Each row of a before or after table is a point. The points were changed in one or more steps. Then noise was added and the rows were shuffled. The steps act on columns, c1 being the first. What was done? A step turns or swaps two columns, mirrors them in a line or flattens them onto one, adds a multiple of one to another, or multiplies or shifts one. Angles are multiples of 10 degrees, from the lower column toward the higher: turns from -170 to 170, lines from 10 to 170 but not 90. Use the fewest steps. Two steps may share a column if one is a turn and the other turns, adds or multiplies; they go together, in the order done. Otherwise the lowest column goes first.

Before:
-31  -6  -16
11  -55  -39
-30  56  3
-9  3  -3
-18  -59  15
-10  -69  -23
-5  -24  -44
29  -93  130
65  -23  -22
16  -83  -37
-10  -58  -46
-17  -64  -11
-31  10  -46
After (13 x 3):
104  11  26
22  48  42
33  -5  2
54  56  73
68  145  -65
24  26  68
9  -29  36
50  24  61
21  63  15
11  -49  -29
29  51  52
35  -2  47
11  -5  16
Steps: shift c1 by 40; turn c2 and c3 by -150 degrees

Before, 10 rows:
2  -69  16  7  -59  13
36  -27  -14  -2  -11  -19
-12  62  29  -40  13  -26
0  -8  10  -27  12  -67
-18  -48  -42  24  -41  4
25  -56  -20  70  -93  1
2  7  29  -19  53  -7
-20  -42  -23  -4  -49  -7
-2  -80  8  37  -84  -16
-36  34  32  0  61  -46
After:
-35  84  72  -40  8  24
103  -33  -9  5  16  4
77  -71  -95  69  47  -76
-53  -65  -70  28  17  -38
1  -12  34  -24  48  46
11  -89  10  15  16  -62
-64  -52  -19  -4  33  -45
-109  46  34  -2  14  75
-1  -106  -31  36  55  -62
1  8  47  -14  -15  44
Steps: multiply c1 by 3; multiply c2 by 1.3; add -1 times c4 to c3; turn c5 and c6 by 120 degrees

Before, 10 rows:
-44  -33  -42  -40  -6  160  0  -52  -34
40  3  -67  12  -2  2  -17  25  38
-31  32  -73  -46  17  16  14  8  -50
181  55  -46  -26  -32  -3  16  -4  26
26  43  -15  -30  -39  -18  -26  4  -36
-29  58  -11  -33  -63  12  95  -17  43
-49  72  20  -66  15  33  8  -69  42
-38  65  -59  26  -2  -9  6  -27  -24
-36  -12  -65  -12  6  -29  -2  -72  27
5  47  52  -32  5  25  62  -5  -38
After:
-28  58  -12  -13  -65  13  18  -65  42
27  41  -14  -12  -38  -20  -7  18  -35
40  2  -66  5  -5  1  18  18  36
4  48  51  -14  4  24  17  -41  -37
-49  70  22  -27  16  32  -62  -22  42
183  52  -47  -12  -32  -5  1  -11  24
-43  -32  -41  -15  -7  160  -51  -14  -32
-36  -15  -64  -7  7  -29  -68  -14  27
-33  30  -72  -18  17  16  16  -9  -49
-41  66  -61  12  -1  -9  -25  -11  -25
Steps: multiply c4 by 0.4; turn c7 and c8 by -70 degrees; multiply c8 by 0.7

Before, 14 rows:
-10  27  -10  50  -11  -47  24  33  11  44  15  0
-12  60  51  -46  29  -70  -31  33  11  14  13  -28
58  3  31  44  10  -28  0  24  11  44  -84  19
-26  33  -5  40  5  -79  6  -84  53  17  -64  -42
35  2  -8  -98  17  -12  -22  -22  54  -88  111  -37
34  68  52  -62  29  -19  96  -37  53  47  -25  -14
-34  48  56  39  11  -19  -36  -15  51  -53  -33  -31
-19  36  -4  25  -8  -24  -29  -3  37  10  -38  113
5  11  43  -59  -14  -8  -40  -16  47  32  -79  -41
-33  6  19  -6  59  -53  -29  -19  59  2  -11  -15
-55  6  -5  49  31  -33  -19  25  -96  20  81  69
-21  10  54  47  11  -15  9  22  58  49  -73  -52
-32  13  -19  -42  35  -31  -13  15  4  -9  -85  -42
-25  -11  55  -35  -2  -66  14  28  1  18  -64  9
After:
-26  35  -1  44  6  -79  55  -208  -58  13  15  -40
39  -2  -10  -94  20  -12  -39  -49  9  -87  -117  -34
-25  8  53  42  8  -15  67  57  -63  46  21  -53
37  70  52  -68  30  -22  116  -94  20  48  -17  -10
5  15  45  -57  -11  -7  26  -43  -96  33  26  -38
-12  64  50  -51  30  -69  -29  80  -22  19  -17  -26
-54  6  -5  52  31  -33  -96  59  82  21  -1  67
-19  31  -4  29  -11  -27  16  -13  -58  10  2  115
-33  11  -19  -44  36  -34  34  40  -53  -11  62  -43
56  5  25  48  12  -27  44  60  -52  39  56  19
-34  45  62  40  6  -18  11  -43  -71  -54  -11  -31
-10  31  -9  55  -13  -49  22  81  14  43  -18  -4
-32  11  21  -6  61  -53  13  -45  -60  5  -31  -15
-24  -15  54  -26  -2  -67  40  72  -22  17  49  13
Steps: turn c9 and c11 by -140 degrees; turn c7 and c9 by 40 degrees; multiply c8 by 2.5

Before:
-33  -38  11  -31  -48  22  38  1  -84  -51  -51  24  16  23  69  -12  -17  -1
-7  57  60  21  -81  55  37  24  -47  -38  -38  -9  4  -10  21  -29  -37  -22
-1  -4  -40  -31  -39  -26  28  17  -20  -66  -52  -64  -35  29  20  2  -24  28
21  -29  -69  106  72  -49  -6  19  -15  -35  -60  -36  -3  61  -3  41  77  -49
15  16  22  2  -72  -47  21  29  -59  -78  -23  19  -24  69  33  29  -43  -16
10  46  61  48  -20  15  -59  16  -39  -29  63  34  -11  -42  -37  -54  58  41
4  -9  13  -19  -73  -1  64  37  -49  -87  7  -2  -32  11  35  -55  5  -62
-32  11  40  49  -9  3  -66  65  -16  29  84  -17  12  17  -40  -66  -5  11
-4  -11  38  5  -30  -30  -78  6  4  15  40  -30  67  -20  -93  -18  52  -34
11  -5  -99  34  10  -64  -7  -80  -83  22  21  -77  -37  64  -48  42  62  -98
27  7  21  66  21  -75  8  2  -9  34  -4  -41  -8  49  20  -9  89  -2
-17  62  29  7  -21  -19  4  78  -47  26  67  28  30  -43  -61  -28  29  13
-6  41  37  -17  -14  -21  -112  75  -52  55  34  -24  -23  -6  -75  -37  66  -33
-81  -2  -11  -26  -31  -42  70  -31  -66  -95  -69  -46  -46  93  -5  17  1  -50
After, 14 rows:
9  36  61  36  -17  -6  -58  -18  -41  -32  63  82  18  -52  -36  -53  60  42
5  -8  11  -17  -74  17  64  -34  -47  -86  8  -15  10  12  36  -57  4  -63
-33  -18  41  51  -7  32  -68  -57  -17  31  85  -1  40  -9  -41  -55  -5  13
-5  20  35  13  -33  31  -79  10  1  15  37  -43  50  2  -93  7  55  -34
16  -70  24  -3  -69  53  19  1  -59  -74  -27  38  -30  -2  33  16  -44  -15
-82  -91  -12  -13  -32  20  71  48  -64  -96  -66  -82  -39  17  -4  2  0  -50
13  -62  -104  61  12  16  -7  100  -84  23  21  -100  -43  13  -50  25  58  -99
20  -55  -71  111  70  49  -4  9  -15  -36  -62  3  -23  39  -4  35  75  -47
-7  -3  42  -7  -15  57  -114  -53  -54  55  32  -49  7  -42  -75  -40  63  -31
26  -48  23  73  23  63  8  38  -8  38  -4  -22  3  4  21  -13  92  -2
-30  -17  10  -39  -50  -19  39  -11  -81  -52  -51  19  15  41  73  -5  -18  -2
-7  -1  59  24  -82  -31  38  -50  -44  -41  -36  -2  22  -58  22  -24  -39  -22
-20  30  26  -3  -21  55  4  -61  -49  24  63  43  30  -74  -62  -12  30  13
0  -27  -36  -6  -37  33  29  -4  -22  -69  -53  -113  -20  9  17  -12  -23  28
Steps: mirror c2 and c14 in the line at 130 degrees; turn c4 and c12 by 20 degrees; multiply c12 by 1.6; turn c6 and c8 by -150 degrees; multiply c13 by 0.7; turn c13 and c16 by 30 degrees

Before:
20  -86  24  -71  90  -38  -49  12  18  -64  -22  -49  -37  -42  -24  -88  10  -20  16  34  -47  27  -50  55
4  39  -32  -74  27  59  34  -5  -49  -89  43  -43  2  -22  65  -65  -74  76  50  57  -45  -14  -59  -33
60  -85  18  -25  0  -35  -14  -81  -95  7  -32  80  50  17  24  1  17  27  -54  35  -56  -54  -51  18
28  25  1  6  4  -9  12  -45  -11  -23  46  62  -38  22  -21  -69  -33  -20  -7  -2  70  5  -5  13
-30  -19  38  -81  -42  47  46  6  -96  21  24  -49  -14  -27  -66  -5  -13  -8  5  -22  56  -8  10  -36
-14  -18  -17  -25  -3  74  -34  38  21  6  -59  48  15  61  -5  15  -63  18  54  51  -9  -30  -18  -31
6  33  68  21  53  -47  -3  45  -74  -53  -20  -37  -50  27  53  -59  7  -22  -38  -7  57  -13  18  -36
60  -30  9  -67  -21  -47  -23  39  -23  -92  41  -34  57  56  51  33  9  61  -42  -46  -33  -25  -68  20
11  24  48  -83  -43  -7  -20  28  -15  12  29  35  33  -36  17  34  3  47  -7  -8  -48  -31  -27  50
101  -19  67  -7  -20  -54  0  -51  9  -18  63  38  -65  -49  -68  -74  -10  -15  44  58  -16  -39  55  -3
94  5  58  -30  -43  -35  -63  14  -32  4  -8  -1  10  -2  -57  -40  35  52  -52  -22  -28  -62  34  54
-17  -6  67  3  18  -37  35  -60  -47  11  -73  54  46  -67  -19  -20  -21  -1  -15  -7  12  -35  -39  57
After:
-12  -84  -6  -73  91  -38  -16  11  19  -38  -22  -48  40  -45  -87  23  9  33  18  29  -49  -52  -52  59
-63  -84  32  -26  2  -33  55  -81  -98  -135  -32  82  -38  17  17  18  19  1  -55  51  -54  -6  -48  19
13  -17  10  -23  -2  75  37  39  21  39  -59  47  -14  62  9  -13  -60  -24  54  39  -6  -29  -18  -31
-17  23  64  -81  -41  -7  35  29  -17  -11  28  36  -30  -34  38  0  5  20  -6  -5  -48  -13  -28  51
-4  40  50  -76  27  59  9  -6  -48  -163  44  -43  -2  -21  -23  91  -76  -65  46  43  -44  37  -58  -35
-95  8  73  -31  -43  -37  70  17  -33  -41  -12  -1  5  -2  -62  -28  35  24  -52  -5  -28  -53  35  51
9  -4  34  2  17  -38  27  -60  -46  -61  -70  53  -50  -68  -29  -5  -20  58  -16  -4  12  41  -38  58
-71  -31  58  -68  -19  -45  31  40  -23  -128  40  -38  -46  54  53  29  9  -23  -48  -33  -35  -19  -68  23
-88  -19  21  -8  -23  -56  40  -48  9  -2  65  38  80  -49  -98  -22  -8  67  44  45  -16  8  57  -3
31  -20  12  -79  -43  48  -3  7  -98  -124  24  -49  6  -26  -37  -56  -12  39  3  -23  57  44  8  -36
3  34  13  22  54  -46  13  44  -73  -165  -22  -39  48  27  -26  77  7  72  -36  6  56  -4  17  -34
-21  25  -18  7  5  -9  -8  -45  -9  -39  45  61  45  22  -69  16  -33  10  -7  1  71  13  -4  12
Steps: turn c1 and c13 by 170 degrees; mirror c3 and c18 in the line at 30 degrees; turn c7 and c22 by 100 degrees; add 1.5 times c9 to c10; mirror c15 and c16 in the line at 30 degrees; add -0.3 times c19 to c20

Before:
55  -69  7  31  -10  37  -39  19  32  22  87  -8  45  2  29  -27  14  -28  16  -25  -70  1  18  -32  -68  1  88  34  -35  -5  8  54  19  -25  43  44  18  -51  83  -24  -45  -48  -52  -50  -90  44  -7  61  28  15  -10  76  -53  -38  4  -15  -57  -36  37  11  46  21  -21  46
19  -54  34  16  -9  -26  47  40  50  71  8  30  -22  -79  -55  -19  2  -4  8  38  -8  36  -55  -43  64  16  -4  -48  39  73  78  169  63  -54  6  -41  113  -38  28  -43  -8  35  77  37  -66  -6  41  8  4  -45  -34  -43  -22  -57  48  -6  17  -37  58  -36  -6  38  50  7
22  -5  13  59  4  8  14  11  -32  -26  -42  -12  51  93  15  2  -70  -30  -37  -12  38  -88  -70  19  9  13  -92  50  -6  23  -12  61  -38  -24  -3  -27  -12  57  29  31  63  8  -35  -46  -10  51  -49  -13  92  36  -62  -74  19  -8  20  5  20  -40  -13  -22  -15  32  -42  -63
-10  -56  -27  -25  44  -1  10  -22  47  -27  -23  -8  -27  -36  -7  -25  -11  -36  56  -23  3  -44  -73  -16  -2  -49  -27  -59  24  -10  28  22  -48  -65  68  17  -76  38  -26  50  18  -25  -96  53  14  -39  24  -2  -25  17  36  26  -10  -2  84  61  -52  -37  66  119  -66  29  11  -25
-88  74  -20  38  44  26  20  -5  18  -33  42  24  -60  15  -40  -92  -8  -8  51  91  -45  63  52  -81  26  -32  28  -4  -23  10  24  28  -34  -14  -60  -15  -13  -17  25  10  6  -33  -20  -11  -46  60  39  33  48  -4  -29  -42  -99  19  -22  5  -48  9  -17  30  -14  37  8  3
41  23  22  -9  40  16  79  20  -36  -31  -39  -3  72  -30  73  13  28  7  -40  -44  44  -51  -77  -61  19  59  9  5  21  -20  15  -4  -34  -33  -19  39  29  -28  -16  -119  -10  -51  -48  -32  -1  19  -6  19  75  -4  36  25  -61  37  -37  -36  74  -51  -39  38  63  -40  -47  9
-49  -23  -22  70  -9  17  6  -22  -88  26  -13  -82  -18  -13  38  -1  -19  -15  -56  27  42  -19  -6  29  -28  61  -37  7  -24  -34  -27  23  -5  -32  -50  36  -9  -7  -7  -25  53  17  -3  29  -51  -20  -43  -32  38  -21  8  56  73  14  23  -50  4  41  58  -23  -42  -17  5  46
-36  1  -117  34  -45  77  -34  10  -29  10  -92  -82  69  12  -3  24  29  -67  -35  47  -20  -41  49  14  7  -3  -22  -34  72  -4  6  -4  5  28  -47  76  9  -49  -16  14  -49  61  -51  35  -20  46  -4  24  -79  15  -17  65  5  -19  -46  10  0  23  -19  58  -98  33  6  50
-15  -30  -15  0  -15  -66  62  -38  -108  31  -43  46  77  67  85  78  -48  -88  -4  33  14  73  51  -8  40  -2  -2  10  29  28  -14  -30  47  38  10  -2  -11  32  78  47  -7  10  -19  24  11  -19  -28  -65  -21  -47  4  37  -44  28  -58  64  -50  35  -4  -7  1  -28  4  -39
After, 9 rows:
-87  75  -18  39  43  27  19  -6  18  -33  43  25  -64  16  -40  -92  -9  -11  53  91  -45  39  62  -80  18  -32  27  -4  -23  10  25  58  -34  -17  -59  -15  -12  -16  26  10  5  -32  -20  -10  -43  53  39  31  45  -4  -31  -41  -99  19  -21  5  -48  12  -17  30  -16  37  8  3
55  -70  11  31  -10  38  -39  18  31  22  86  -9  79  1  28  -25  14  -37  16  -25  -71  54  44  -31  -17  3  87  34  -34  -5  8  -9  18  -24  41  44  16  -50  85  -22  -46  -49  -53  -50  -90  18  -8  61  26  13  -11  77  -51  -37  4  -14  -57  38  36  12  47  19  -19  45
-16  -29  -16  -1  -15  -66  64  -38  -107  31  -42  47  31  68  84  77  -50  -116  -6  33  13  -18  -18  -9  -9  -4  -1  9  30  29  -17  77  49  37  10  -3  -10  30  78  48  -6  8  -18  23  10  52  -27  -66  -21  -47  2  37  -42  30  -59  65  -51  -86  -3  -5  1  -28  5  -40
22  -3  12  59  4  8  13  9  -34  -27  -42  -11  34  92  16  2  -70  -39  -37  -13  40  46  50  17  -55  12  -93  51  -4  24  -13  -99  -37  -24  -2  -25  -8  59  28  29  62  7  -35  -44  -10  -70  -49  -14  91  35  -62  -75  18  -9  20  4  19  -15  -11  -20  -17  31  -42  -61
17  -52  36  15  -10  -29  45  39  51  72  9  29  -59  -79  -54  -20  2  -5  8  35  -9  172  -8  -45  -48  15  -6  -49  37  73  79  3  64  -53  6  -41  113  -38  29  -45  -8  36  76  37  -65  -55  41  8  4  -46  -35  -43  -22  -58  50  -6  16  -10  60  -36  -6  38  51  8
39  23  23  -10  38  15  81  22  -35  -32  -39  -2  43  -26  73  12  29  7  -41  -42  43  -12  18  -62  -76  61  7  7  21  -20  12  -48  -33  -33  -19  39  28  -28  -16  -118  -8  -49  -48  -32  -2  -76  -4  21  76  -7  35  27  -63  38  -41  -37  73  -26  -38  38  64  -41  -49  10
-49  -23  -22  69  -9  17  7  -22  -90  26  -12  -82  4  -13  38  -2  -19  -21  -56  27  42  19  -20  28  53  61  -36  7  -24  -34  -27  -21  -4  -35  -52  37  -9  -6  -8  -25  53  17  -4  30  -50  -5  -43  -31  37  -23  7  57  73  14  23  -50  3  6  59  -24  -43  -15  6  46
-11  -56  -26  -26  43  1  12  -23  49  -28  -23  -8  -17  -36  -7  -26  -10  -48  55  -23  2  14  -40  -15  -23  -48  -27  -61  28  -9  28  -48  -49  -66  70  16  -75  41  -26  51  17  -25  -97  54  16  -71  25  -2  -25  18  34  27  -11  -1  81  61  -52  34  68  119  -65  30  12  -25
-36  1  -117  35  -45  77  -33  8  -29  9  -94  -83  47  13  -3  26  28  -86  -35  47  -20  -10  48  14  -5  -3  -22  -35  72  -5  7  -40  4  27  -47  77  9  -50  -16  15  -50  59  -51  36  -21  48  -3  23  -77  16  -17  64  5  -19  -42  11  0  -55  -18  58  -96  33  5  51
Steps: turn c13 and c25 by 40 degrees; turn c25 and c58 by -120 degrees; multiply c18 by 1.3; mirror c22 and c32 in the line at 40 degrees; swap c23 and c46

Before:
2  15  -36  7  -124  -42  -13  25  -35  2  -8  16  33  -48  48  65  2  -38  3  -54  34  -5  -28  30  0  18  4  37  -8  -25  7  -28  8  -62  -18  17  11  55  20  -15  4  28  -63  39  -7  -40  5  33  -74  19  33  26  21  -31  -6  66  11  21  133  7  21  -10  66  -60
22  -9  22  -14  28  -9  -22  52  -12  -23  -20  -31  9  -54  15  62  -51  4  27  149  19  48  -65  27  -17  -13  33  11  39  55  -22  -40  -14  -12  -8  144  -6  25  -10  48  -13  -81  38  6  -17  2  -21  -7  -4  31  -5  5  -15  -31  3  -3  46  -15  22  -2  3  14  -19  -72
41  31  -20  1  -14  -23  -15  -126  -29  23  -8  -10  29  -1  -85  12  14  10  22  -63  16  28  -7  -27  13  22  -125  -12  -3  -23  -21  11  20  -39  9  16  -49  30  -24  -26  -21  -22  -15  19  55  -58  143  22  36  16  -145  -7  -1  -20  2  -6  62  19  17  113  61  93  -30  -40
31  13  18  27  10  -42  1  24  30  -26  14  -41  20  -47  55  44  -20  -38  18  -55  0  35  -6  -26  31  11  58  40  6  31  1  -29  34  -25  -4  33  23  2  -18  -46  11  12  37  -45  30  -42  71  25  41  25  -7  29  25  -30  -14  7  -73  -9  41  -34  -193  -12  -27  87
-14  22  -24  18  11  -27  17  52  7  -18  17  14  26  -34  -21  60  2  -8  0  -59  -34  17  -6  -20  45  28  41  -192  49  -38  -35  19  28  -1  -44  8  -161  0  28  -4  -17  -4  54  32  53  -5  12  -9  35  113  25  12  -19  -31  35  1  66  -53  10  9  23  -2  72  -49
-99  21  4  17  -1  -4  -25  39  10  2  0  -20  33  -57  40  44  7  27  20  -50  -56  39  -21  -27  -39  18  -3  17  18  5  -22  20  -30  -16  8  -23  24  10  3  -27  -16  43  49  22  0  7  -30  12  -5  25  26  -63  82  213  11  5  -197  37  7  8  57  4  -22  -78
-46  -48  -13  -32  29  46  82  48  -27  -8  32  -54  4  112  48  -65  3  -48  -45  -40  39  1  3  2  -16  -62  12  53  1  76  -47  -6  12  4  12  -25  -24  17  -13  -50  37  18  48  35  -1  -41  -19  -18  -12  -22  34  -35  -26  -30  -22  62  40  22  -1  -9  56  35  -23  -43
16  29  1  19  -13  -41  13  24  11  -17  10  -33  33  46  55  6  -71  75  -115  25  -40  15  -110  96  -47  6  74  28  31  -38  35  24  -13  4  14  -8  -24  85  -16  37  4  15  50  27  -4  -34  -13  -80  48  -10  4  29  32  -24  -20  72  63  -34  0  -18  26  -12  -14  18
22  31  -33  16  -57  -18  25  -38  -38  7  3  -2  -45  80  38  45  8  -50  1  13  2  26  -8  -17  47  -6  72  42  -17  10  -39  -3  -22  -6  -16  12  7  91  33  81  42  31  49  -67  -3  -42  -28  1  18  25  21  -37  11  -8  34  43  49  -31  4  125  39  1  -14  73
-173  -159  -28  27  -17  -22  -17  57  -23  -20  -18  -59  32  -29  -15  38  -61  -51  -84  -45  -30  43  -24  -20  2  -48  35  43  34  -47  -30  14  -4  -16  18  -4  17  29  43  16  -23  -54  -23  7  -19  -19  -20  8  -148  7  -3  19  -27  -6  -13  24  5  29  30  78  -10  -9  -29  -78
38  -61  -20  -27  33  -32  -10  -15  25  38  -16  11  -55  -59  -39  -32  -52  -26  11  -15  39  -43  -19  -28  -22  10  57  34  47  -34  0  -2  -9  -27  -44  -27  29  29  39  -45  -23  42  42  -6  111  14  -24  -17  8  52  0  14  19  31  30  -10  -27  2  5  -8  28  -12  12  -15
After, 11 rows:
29  14  16  28  12  -41  1  37  34  -24  12  -45  23  -46  56  45  84  -40  20  -56  -2  36  1  -20  32  12  58  40  3  30  -2  -6  31  -21  -7  36  20  4  -15  -49  12  1  38  -27  30  -42  69  28  40  25  -5  31  27  -29  -14  7  -78  -9  41  39  -190  -13  -30  -17
-100  18  2  13  1  -1  -26  -35  6  5  -2  -18  34  -53  42  42  -75  28  16  -52  -58  34  10  -29  -35  20  0  17  18  2  -21  0  -29  -14  10  -26  26  12  0  -27  -16  15  48  -1  -2  7  -34  13  -2  25  27  -64  85  210  14  8  -196  36  8  26  57  6  -19  6
15  29  2  16  -17  -44  16  -17  5  -20  9  -33  34  46  52  8  19  73  -110  21  -38  17  -42  91  -44  1  75  27  28  -39  41  6  -16  2  13  -3  -22  82  -14  36  2  -46  53  22  -1  -35  -9  -81  50  -10  4  25  30  -26  -41  73  58  -33  -1  25  29  -7  -16  -70
-48  -49  -13  -37  28  50  82  -41  -23  -9  35  -52  5  114  43  -62  -40  -49  -43  -39  38  0  13  5  -15  -58  10  47  2  71  -42  5  13  4  12  -27  -20  19  -13  -52  34  10  44  10  -1  -43  -18  -15  -6  -24  35  -34  -27  -31  -25  63  40  24  -4  42  55  33  -24  2
-14  21  -30  14  9  -26  14  -52  7  -19  15  8  26  -35  -17  62  -49  -13  -7  -57  -34  17  -8  -21  43  28  43  -195  49  -34  -30  2  25  2  -46  11  -163  1  22  -7  -19  -5  48  -1  51  -5  9  -6  31  115  28  8  -22  -31  35  -2  67  -52  12  34  23  -1  73  5
-167  -156  -30  22  -18  -21  -18  -77  -23  -21  -14  -58  31  -28  -12  39  -77  -52  -78  -42  -32  42  -41  -21  3  -50  36  44  30  -42  -31  2  -2  -13  19  -2  20  30  43  14  -24  -46  -25  -59  -17  -24  -20  3  -149  9  -2  21  -28  -4  -23  25  7  26  31  -3  -12  -6  -26  -62
38  -60  -23  -28  33  -30  -13  12  24  39  -15  12  -54  -60  -39  -35  -14  -23  8  -13  38  -45  12  -27  -20  6  55  36  50  -34  -1  -8  -9  -26  -43  -27  28  33  36  -45  -27  17  40  1  115  14  -22  -17  13  52  -4  15  18  30  33  -9  -27  1  2  -2  25  -14  6  -48
36  31  -18  2  -12  -20  -14  -19  -33  22  -4  -11  29  -2  -86  12  -39  12  21  -64  16  26  -14  -29  10  24  -125  -9  -4  -23  -22  5  17  -39  7  19  -52  29  -21  -27  -20  -12  -13  9  52  -52  140  24  35  18  -146  -5  -2  -24  4  -11  64  19  20  -168  61  91  -33  12
2  16  -39  4  -125  -44  -11  -37  -29  2  -11  16  35  -47  47  69  -65  -39  8  -53  34  -6  -2  28  2  22  2  36  -5  -29  5  4  7  -58  -20  15  10  56  21  -18  2  5  -61  11  -10  -37  6  33  -71  18  32  23  25  -30  -5  72  10  21  131  14  22  -15  67  2
27  29  -32  15  -56  -17  26  -14  -40  3  -1  -1  -42  80  38  47  75  -52  -2  15  -1  23  13  -19  45  -11  73  40  -18  7  -37  5  -22  -9  -16  9  9  92  31  80  43  10  48  -96  -6  -44  -30  0  20  25  24  -39  12  -3  35  50  46  -32  3  -112  40  -2  -18  8
20  -8  23  -13  29  -8  -21  -26  -1  -23  -14  -34  11  -55  15  65  -71  4  25  148  20  47  -67  27  -16  -12  31  5  39  58  -23  4  -17  -14  -9  143  -6  25  -12  47  -14  -81  37  -20  -16  0  -20  -5  -7  28  0  6  -13  -29  8  1  45  -15  24  43  0  15  -16  -53
Steps: turn c8 and c60 by 130 degrees; turn c8 and c44 by 40 degrees; flatten c9 and c32 onto the line at 170 degrees; swap c17 and c64; turn c19 and c55 by 10 degrees; flatten c23 and c42 onto the line at 50 degrees
